Each wall is flat, endless, passes through zero and stands at right angles to its row. A trip goes straight from one point to another. List the walls that it crosses, first one first.
In the rows, 128 means zero.

Walls:
(1): [121 140]
(2): [112  68]
(3): [ 71 191]
(4): [224 120]
Trips:
[163 172] to [149 176] => none
[ 75 128] to [ 91 136] => none
[143 146] to [218 205] => 3
[ 36 164] to [116 105] => 2, 1, 3
[112 108] to [109 131] => 3, 1
[ 99 142] to [114  89] => 2, 1, 3
[183 131] to [120 146] => 1, 3, 4
[ 77 148] to [ 94 114] => 2
[163 137] to [119 161] => 1, 3, 4

Walls:
(1): [193 155 147 168 134 137  97  77]
(2): [147 134 127  99 171 185 149  74]
(3): [157 155 125 189 138 128 142 175]
(4): [128 116 114 116  89 161 166 160]
(5): [ 82  76  58 162 193 164 125 123]
(6): [162 110 118  89 163  80 159 156]
(7): [ 55 157 125 139 132 125 182  78]
Trips:
[ 74 110 170 121 108 137 130 147] to [ 70  55  67  93 144 133 106  49] => 5, 2, 4
[184 118 148 151 106 228 163 185] to [ 72  76 158 109 170  78 120 154] => 1, 5, 6, 2, 3, 4, 7
[ 74  84  72  57  53 149  81 116] to [113  94 115  62 129 129  87  34] => 7, 2, 4, 1
[ 93  66 139 195 149  37 188 101] to [117 143 108 165  72 104 130  63] => 1, 6, 3, 5
[121 149 151 114 113  60  61  73] to [181 162 135 130 137 216  26 138] => 7, 2, 3
[121  71  64 126 115 175 106  55] to [ 80 109 120 163 145 118 173 162] => 1, 2, 3, 6
[ 91  52 119  93  83  95 163 138] to [ 90  93 151 102  85 141  98 134] => 5, 6, 7
[ 56 117 116 111 128 115 120  82] to [103 203 119  41 156 137 142  78] => 5, 6

Walls:
(1): [144 119 161 164 131 145 112  85 120 145 155 116  60  92]
(2): [ 29 111 151 107 106 147 146 106  93  78  95 165 136 100]
(3): [194 109 176 108  88 142 149 129 151 108 103 156 186 139]
(4): [152 111 166 148 115 139 139 118 168 130 120 186 155 125]
(5): [ 71  69 156  90 144 183 137 153 148 135 114 164 197  95]
(6): [ 94  86 121  60  98 177 111  88 112  83 107 142  75 159]
Trips:
[158  99 126 147 142 146 101 145 138 152 117 143 136 184] to [ 75 117 115 102 154  81 147 136 107 186  68 128 125  81] => 3, 4, 2
[132  87 156 106  89 109 185 103 162 129 165 101 140 173] to [108 117 115 147  91 149 128 135 135 199 137 156 172 133] => 6
[195  86  99 156 159 114 126 131  72 107 143 152 141 123] to [166  99 116 190 125 139 106 139  77 173 120  67 127 128] => 4, 3
[132  60 102 125 140  91 124 105 148 139 138 101 142 115] to [127 108 139 141 130 122 111 160 117 169 102 173 139 150] => 1, 4, 3
[ 53  96 138 154 135  91 110 109 163 125 137  63 215 112] to [202 103 119 131 129 141 150 116 104 127 136 103 141  92] => 3, 2, 1, 4, 5
[106 190 179 151 198 100  72 163 108 149 129  89  59  72] to [131  83 126  52 174 143  97 175 186 122 126 131 127 104] => 5, 6, 1, 3, 4
[118 120 109 156 141 128  98 139 133 134  55 121  84 150] to [ 97 117 118 131 137  44  37 116 148  98 116 161 140 156] => 2, 1, 4
[161 127 122   7 113 101  98 107 129  83 137  95 160  71] to [110 132 120 158 175 147 139 134  87 107 140 133 140 116] => 3, 6, 1
[164 123 146 124 180  91 146 105 101  93  98 168  86 102] to [ 80 113 140 130 185 168 110 135 101 128 144 174 144  88] => 3, 5
